Each wall is flat, endless, passes through zero and stands at right angles to its row. A trip goes straight from one point to another. Which walls does it cross, in order?

Walls:
(1): -1.8 -0.7
(2): -3.5 1.0
(3): 5.3 -2.3
(4): -2.5 3.6
(5): 1.7 0.5
(6): 1.2 4.5
(7): 1.9 -5.8
Trips:
-0.2 -1.3 to 1.2 -2.0 => 5, 1
3.8 -3.6 to 0.3 -3.3 => 1, 5
1.8 1.1 to 1.6 2.5 => 4
8.9 -2.2 to 4.3 4.4 => 7, 4
-3.3 5.3 to -3.6 0.6 => 6

Walls:
(1): 0.4 6.1 -1.0 3.0 -0.6 4.1
(2): -5.0 -0.7 -1.9 6.4 0.5 -0.6
(3): 2.0 5.2 -4.7 2.6 -0.2 -2.4
(4): -1.5 -4.4 4.7 2.7 -1.4 2.8
(5): -2.9 4.3 2.0 -0.4 3.9 -3.0
(6): -2.5 -2.4 -5.9 -0.5 -1.9 -1.2
(7): -4.0 4.5 0.5 1.2 -5.6 2.4
Trips:
-1.9 1.6 0.6 3.9 -2.6 -1.3 to 0.9 -1.1 5.0 2.0 -5.5 1.5 => 6, 5, 3, 2
-0.3 4.3 0.4 6.8 0.9 -3.9 to -3.3 4.4 0.1 -3.9 4.2 -5.0 => 7, 1, 2
0.2 -2.1 -0.3 -2.7 5.8 -1.3 to -6.0 5.5 -3.3 -1.4 -4.9 -2.3 => 6, 3, 2, 7, 1
-4.3 -1.7 1.0 0.4 -2.1 8.8 to 5.0 -4.0 -0.3 -5.6 6.9 1.8 => 6, 2, 7, 1, 4
1.4 -2.6 0.8 7.2 2.5 -3.2 to -0.8 -4.5 -0.7 2.6 -4.2 0.0 => 5, 6, 3, 7

Walls:
(1): 3.9 4.6 -6.0 0.3 1.6 0.2 -1.1 2.1 -5.9 1.4 1.2
(2): 0.2 -1.7 -3.1 -0.8 1.1 -0.6 0.0 2.8 -4.5 3.0 -2.8
(3): -2.8 8.3 -0.9 -3.3 2.7 0.5 0.9 2.4 -8.5 2.1 5.3
(4): -2.8 4.6 0.0 -1.4 0.6 -2.9 -3.3 2.9 3.6 0.6 -1.9
(5): 2.9 3.9 -4.7 0.4 1.1 -5.2 -0.2 7.3 3.9 -0.9 -1.5
(6): 3.3 1.9 -2.8 -8.2 -9.9 -6.1 3.3 0.2 -2.0 9.8 2.6
Trips:
-1.7 3.2 -6.6 -0.1 1.6 2.6 -2.2 -0.3 -0.9 2.2 5.4 to 2.6 -1.7 2.7 2.5 -0.7 1.1 -0.4 -0.2 4.8 4.2 2.8 => 2, 4, 5, 3, 1
-2.9 -0.2 -1.1 -3.1 -4.7 1.4 -4.4 1.2 1.9 3.3 -7.2 to 3.0 0.8 -0.1 1.8 -2.5 -1.3 -0.4 2.7 -0.4 3.4 -3.5 => 1
-0.4 0.3 0.9 -1.8 0.7 -1.9 0.4 -2.7 -5.2 -1.0 -2.5 to -7.7 3.0 -3.7 -1.6 -0.6 0.0 -2.9 1.1 3.9 1.6 -2.0 => 4, 5, 1
-4.6 -6.3 -6.0 1.4 3.2 -0.6 1.6 -0.5 -1.4 3.2 1.1 to -6.0 2.5 6.1 -0.2 5.2 0.0 4.0 -3.3 -4.9 -1.6 2.0 => 3, 1, 2
3.6 -2.6 -3.1 1.6 -1.7 3.2 0.7 -0.3 1.9 -0.2 -1.3 to -1.7 2.8 1.2 -2.8 -3.2 5.2 5.3 4.5 -0.9 0.4 0.0 => 6, 3, 5
0.1 -0.9 6.0 -0.6 -0.1 -0.8 0.4 3.2 1.8 -0.1 -2.0 to -0.5 2.1 -8.6 -3.7 -4.3 -1.0 0.8 -2.0 0.1 -2.4 -2.1 => 6, 2, 1, 3

Walls:
(1): -3.6 -1.7 -1.7 -3.5 0.7 -3.3 3.3 -1.5 3.3 0.1 -2.8 3.5 0.8 0.7 -0.4 -1.8
 0.9 3.5
(2): -3.6 -6.3 -5.1 1.7 -0.6 -2.5 -4.4 -5.2 4.5 0.3 1.0 -5.2 -2.4 2.4 7.8
 -2.7 3.9 -0.7
(3): -3.0 1.3 1.8 2.1 4.8 1.3 -1.6 0.2 2.2 1.5 -1.7 2.8 0.9 1.2 -4.1 -3.9 3.6
 0.9
(4): 0.5 2.4 7.9 2.5 -1.4 4.3 0.8 2.1 -3.6 1.0 -1.1 -2.3 -0.6 -0.1 1.9 0.3
 1.6 -2.3
(5): 0.0 -3.6 0.0 -5.7 4.8 -2.8 2.7 0.8 -1.2 -1.6 -0.6 -0.1 2.3 1.3 -1.5 0.6
 0.6 1.3
(6): -0.5 3.9 3.4 0.9 -6.3 -6.0 -2.4 -0.2 -0.3 -1.1 -0.2 -2.1 -1.3 3.1 1.7
 3.9 5.9 2.4
(7): 0.9 -1.4 -0.5 -2.6 1.1 -0.2 4.5 2.6 -1.5 0.2 -1.7 5.3 0.6 -1.0 1.4 1.7
 3.8 -0.4
(8): 1.3 0.2 3.2 -2.5 -1.6 -0.5 -0.6 0.9 5.6 -3.6 3.5 -3.8 1.5 0.1 -0.3 -4.3
 9.0 -2.0
(9): 1.7 -3.6 -0.3 3.3 1.7 -2.6 2.3 -6.6 -2.7 1.9 3.5 4.1 1.7 0.5 -5.3 7.9
 -4.1 -4.8
(10): -3.5 3.3 6.7 -2.2 0.2 -1.3 -4.0 -3.7 -0.2 -0.6 -0.1 -4.7 2.9 3.9 1.0 3.6
 4.3 -0.1
(11): -0.7 3.3 1.1 -2.5 -0.8 2.2 4.7 1.1 3.7 -3.1 1.5 -1.6 0.6 -0.5 2.1 1.9
 -7.8 9.0
Trips:
6.1 0.7 -0.3 -1.5 -7.3 1.1 -2.4 1.7 3.9 1.1 0.4 -2.1 -7.3 -0.9 4.4 -0.2
 -0.3 6.0 to 0.8 2.4 -2.5 4.2 5.9 3.1 2.4 -2.9 -3.0 2.3 0.2 1.5 -1.3 5.9 3.3 -0.3 1.5
 4.3 => 8, 3, 7, 6, 1, 9
5.8 3.7 0.6 2.1 4.5 -2.8 1.8 2.4 -0.2 5.6 2.9 0.6 -4.7 -1.5 2.1 6.8 6.8
 -4.9 to -2.3 -2.0 0.9 -3.0 0.5 -4.3 -2.3 -1.2 3.8 3.0 -1.6 5.0 -3.4 -0.1 -2.9
 1.9 9.3 -2.5 => 3, 2, 5, 1, 4
-1.3 -2.4 -3.4 -0.7 1.8 0.2 -0.3 -1.7 -2.6 3.5 -0.1 1.7 0.8 -0.1 -2.2
 -6.5 1.6 4.8 to 3.0 2.6 -4.9 2.8 8.1 -1.1 0.0 -1.2 -2.2 0.7 -1.1 0.9 -3.7 -6.5 0.9 -0.4
 -2.6 -5.5 => 9, 1, 2, 5
2.1 0.7 -1.0 -2.7 -0.9 0.1 2.4 -4.0 -1.2 3.7 -0.6 5.0 6.0 1.5 5.1 -0.8
 2.1 3.5 to 5.4 6.8 -1.4 0.5 9.9 -0.6 -7.0 -4.0 2.3 -2.6 -4.6 1.3 1.4 2.3 1.2 2.8
 4.8 1.1 => 3, 9, 11, 8, 1, 7
